Every row gives one point. The ring and each string are closed loops that go straight from each point to the next, and from the last back to the first. Before rounding, they use only three directions, however many columns there are. Count how often each string passes through the ring. Passing back the other way cancels.
(in the rows, 128 means zero)

Ring:
[[186 159 129]
 [169 177 117]
 [130 184 101]
 [101 162 111]
 [104 129 129]
 [127 107 138]
 [161 100 141]
 [190 124 140]]
String (22 x 3):
[[124 163 139]
 [136 151 115]
 [131 152 103]
 [122 157 133]
 [102 164 139]
 [ 75 169 128]
 [ 78 160  96]
 [107 150  97]
 [128 145 106]
 [122 151 131]
 [101 162 143]
 [ 76 174 121]
 [ 84 176 113]
 [102 172 129]
 [ 92 185 107]
 [ 88 196  80]
 [ 97 195 112]
 [ 96 201 106]
 [106 194  84]
 [117 181  75]
 [132 160 101]
 [134 156 129]]
Times through: 2

Ring, 8 rows:
[[179 148 143 128  96 143]
 [176 175 129 122 101 145]
 [141 200 114 110 119 148]
 [100 182 108 106 128 151]
 [ 74 144 118 108 130 150]
 [ 74 110 146 115 128 148]
 [113  97 177 124 116 143]
 [153 111 170 130 103 142]]
String (13 x 6):
[[119 212 145 103 141 149]
 [124 161 135 114 120 147]
 [126 160 108 115 111 148]
 [130 152 105 118 106 147]
 [133 175 145 113 124 147]
 [161 217 135 110 123 147]
 [182 234 127 111 117 147]
 [176 200  99 117 100 147]
 [165 187  94 118  99 147]
 [163 215 102 112 111 148]
 [152 249 124 102 133 149]
 [135 221  88 105 121 151]
 [122 240 118  98 141 151]]
Times through: 0
String (17 x 6):
[[182 147 103 129  82 144]
 [154 150 124 123 101 145]
 [145 151 133 120 108 145]
 [172 148 115 127  90 144]
 [210 156 123 133  80 142]
 [214 160 152 132  88 141]
 [156 165 175 119 120 144]
 [143 145 150 121 112 145]
 [158 150 175 122 114 143]
 [192 120 175 135  91 139]
 [189 106 155 138  82 140]
 [156 114 127 131  89 143]
 [136 142 143 120 111 145]
 [170 154 170 124 110 143]
 [180 165 170 124 109 142]
 [155 160 154 120 113 144]
 [156 144 122 124  98 145]]
Times through: 0

Ring:
[[156  68 144 106 142  93  81 106]
 [170  97 148 108 129 102  73 113]
 [165 137 145 118 116 108  93 127]
 [152 158 144 121 113 109 115 139]
 [118 175 144 121 119 104 158 155]
 [ 93 162 134 127 127  97 187 155]
 [ 86 141 121 136 132  93 194 146]
 [ 91 103 108 142 137  88 180 128]
 [106  77 111 135 142  87 153 115]
 [134  60 130 117 146  88 110 106]]
String:
[[174  57 172  78 151  93  47 105]
 [185  78 147 107 130 102  50 102]
 [180 110 126 132 112 108  73 108]
 [184 137 151 113 112 112  68 123]
 [158 146 168  97 125 106  96 139]
 [141 137 166  95 133 100 113 141]
 [163 159 166 101 119 109  95 142]
 [179 150 150 115 110 113  79 129]
 [176 123 114 145 104 111  86 110]
 [189  93 132 123 118 107  55 101]
 [182  62 174  78 148  95  39 105]
 [156  73 170  82 151  92  74 115]
 [148  82 164  88 149  92  88 119]]
Times through: 0

Ring:
[[178 137 142 111 158 102 182  99 138 129 100]
 [135 167 123 114 142  98 173 130  98 159 111]
 [114 170 110 124 124  97 163 148  87 164 112]
 [103 154  91 138  96  99 153 155  99 148  95]
 [123 122  91 146  87 103 150 141 132 118  80]
 [161  90 116 148 106 110 153 118 167  93  84]
 [188  82 139 141 131 113 161 101 179  88  93]
 [195 106 149 121 155 108 176  90 166 105  97]]
String:
[[154 181 100  88 136  86 202  93 116 147  54]
 [144 180 126 101 154  94 185 118  95 165 105]
 [140 157 147 123 159 105 163 140  95 163 144]
 [142 143 146 132 152 107 157 142 104 153 144]
 [143 142 126 127 135 103 164 130 117 141 111]
 [136 169 101 108 124  92 182 118 109 148  76]
 [135 193  93  91 129  85 197 108  98 160  61]
 [152 175 135 100 163  96 186 114  99 163 111]
 [169 140 164 119 175 108 170 120 117 148 144]
 [166 118 159 135 159 112 157 127 131 132 142]
 [159 131 123 124 131 102 171 113 137 124  92]
 [173 137 111 107 130  96 189  88 151 115  57]
 [208 124 128  96 150  97 203  59 177  99  49]
 [220 109 146 102 163 103 197  59 185  94  68]
 [222  95 174 117 180 112 181  76 179  99 111]
 [182 102 170 138 166 116 157 118 147 120 145]
 [165 123 136 128 141 106 166 115 139 124 108]
 [163 140 116 113 132  98 181 102 139 125  76]
 [160 153 111 105 133  94 188  99 132 131  68]]
Times through: 3
String:
[[130 125  74 136  76  97 163 123 145 108  45]
 [142 127 110 134 113 103 161 127 134 123  90]
 [134 116 122 150 114 110 144 146 127 126 118]
 [135 131 105 135 108 102 159 131 129 125  87]
 [114 146  65 131  74  93 164 132 126 124  46]
 [101 133  69 149  66  99 146 153 121 124  67]
 [117 115 100 157  89 107 139 154 128 121 101]
 [142 104 136 156 124 114 139 147 133 122 134]
 [142  93 126 161 109 114 137 145 145 109 119]
 [152  77 122 164 101 116 137 135 164  92 105]
 [160  93 137 151 125 114 146 130 152 107 118]
 [157 116 114 133 116 104 164 115 149 111  81]
 [180  92  97 130  97 102 174  85 191  75  35]
 [203  52 146 152 128 119 153  95 205  65  93]
 [199  53 166 159 144 124 144 110 190  79 129]
 [201  61 137 146 124 115 160  90 203  67  80]
 [174 100 107 130 108 103 171  95 176  89  55]
 [158 116 114 132 116 104 165 113 151 110  80]
 [164  90 142 152 129 115 146 129 155 106 123]
 [160  66 118 165  95 116 138 127 179  79  92]
 [137 107  68 142  65  99 160 117 164  90  32]]
Times through: 0

Ring:
[[173 119 140  86 112 135 142 162 103 131 157 107]
 [155 133 134 119 104 170 143 126 112 121 153 111]
 [113 117 130 157 111 174 141 107 132 106 136 125]
 [ 85  91 124 167 122 156 140 111 151  99 116 138]
 [ 72  60 115 152 135 121 142 137 166  99  95 146]
 [ 86  43 119 120 144  85 141 172 159 108  96 144]
 [131  60 141  88 140  75 136 196 126 124 130 127]
 [155  83 146  80 130  92 137 191 111 130 146 117]]
String:
[[ 40  33  97 161 145 107 145 137 192  91  65 161]
 [ 73  44  89 124 139 103 151 153 183 103  69 150]
 [ 90  45  76  98 136  99 157 164 184 110  63 145]
 [ 80  28 103 108 148  71 146 182 174 109  77 149]
 [ 86  25 122 106 153  57 139 195 160 111  93 147]
 [104  24 110  76 151  48 145 211 160 120  87 142]
 [111  37 149  97 152  51 131 208 132 119 124 136]
 [115  57 170 119 146  72 125 191 115 117 148 131]
 [124  81 140 115 130 111 137 163 127 117 134 127]
 [136  86 123  97 125 115 144 166 132 122 125 124]
 [168  91 123  59 122 102 147 189 118 135 133 113]
 [154  97 115  80 118 122 149 167 128 128 126 117]
 [132  92 154 121 127 117 133 160 114 118 151 122]
 [146 104 170 120 124 121 128 162  97 122 171 115]
 [192 141 151  85 103 151 139 155  85 135 178  98]
 [191 149 133  87  96 170 146 140  96 133 166  98]
 [163 139 155 124 105 167 136 131  95 123 174 107]
 [174 160 124 113  90 200 149 109 107 125 158 102]
 [155 145 111 119  95 194 152 108 124 119 138 110]
 [136 120 111 122 106 170 150 120 135 116 126 119]
 [130 115 102 121 107 169 153 119 144 114 116 122]
 [112 121 104 150 105 189 150  96 149 105 115 127]
 [ 77 111 125 196 113 191 140  79 151  91 122 137]
 [ 71  88 149 194 128 153 130 107 141  92 133 141]
 [ 91  81 147 161 131 130 132 134 136 102 132 136]
 [ 79  72 143 167 134 127 132 133 144  99 124 141]
 [ 52  53 131 179 141 119 134 129 164  91 102 152]]
Times through: 0

Ring:
[[176 111 156 112 136 162 137 111 139 122 110  83 147 177]
 [186 132 155 104 149 134 121 128 148 118 116  93 157 163]
 [178 151 153 103 162 106 113 138 160 120 119 111 168 150]
 [148 164 152 110 175  81 116 138 176 127 117 137 178 140]
 [123 160 157 115 178  84 131 132 181 133 114 149 177 142]
 [103 143 167 116 175 106 155 121 180 138 110 152 168 153]
 [ 95 122 175 116 166 138 176 110 172 139 106 143 155 167]
 [106  98 175 120 147 173 185  96 155 138 102 119 142 183]
 [130  91 167 123 134 184 172  92 142 133 101  97 139 189]
 [155  98 160 120 130 179 154  98 137 127 104  85 142 186]]
String, 24 rows:
[[146 115 158 121 143 151 146 106 149 130 106 102 153 174]
 [160  86 184  95 138 203 180 109 138 122 111  87 126 192]
 [145  71 177 113 124 219 186  89 129 128 102  78 124 202]
 [122  83 161 135 124 193 174  79 136 137  95  90 139 195]
 [110 104 147 149 131 157 155  80 147 142  94 106 156 181]
 [122 119 155 130 147 141 150 101 156 136 103 116 159 171]
 [127 109 183 100 159 163 179 116 160 129 111 122 142 175]
 [104  99 197  96 164 177 204 112 165 134 109 134 135 180]
 [ 79  98 202  99 170 175 218 108 173 139 107 149 135 180]
 [ 83 119 168 130 160 138 175  98 170 144 100 143 158 169]
 [ 76 117 175 125 164 141 185 100 174 145 101 149 155 170]
 [ 85 107 195 102 170 161 204 111 174 139 108 149 142 174]
 [114 108 193  94 167 165 193 119 167 131 112 134 139 174]
 [124 120 168 115 156 144 161 111 161 133 108 123 153 169]
 [109 117 156 136 146 142 156  95 158 140 100 121 159 172]
 [ 96  94 163 139 136 173 179  80 150 143  94 114 147 187]
 [107  74 176 127 130 208 198  79 140 139  96 100 130 200]
 [122  98 151 142 128 169 157  82 142 138  96  97 150 185]
 [134 123 151 130 145 136 140 103 154 134 104 110 161 169]
 [148 108 169 110 145 165 159 110 148 127 109 102 145 178]
 [172  82 183  92 134 210 178 110 132 119 112  78 123 195]
 [181  78 166 110 118 212 161  97 121 120 106  60 127 199]
 [157 106 141 138 123 163 133  90 134 130 100  79 153 182]
 [147 115 143 137 132 148 133  95 142 132 101  92 158 175]]
Times through: 2
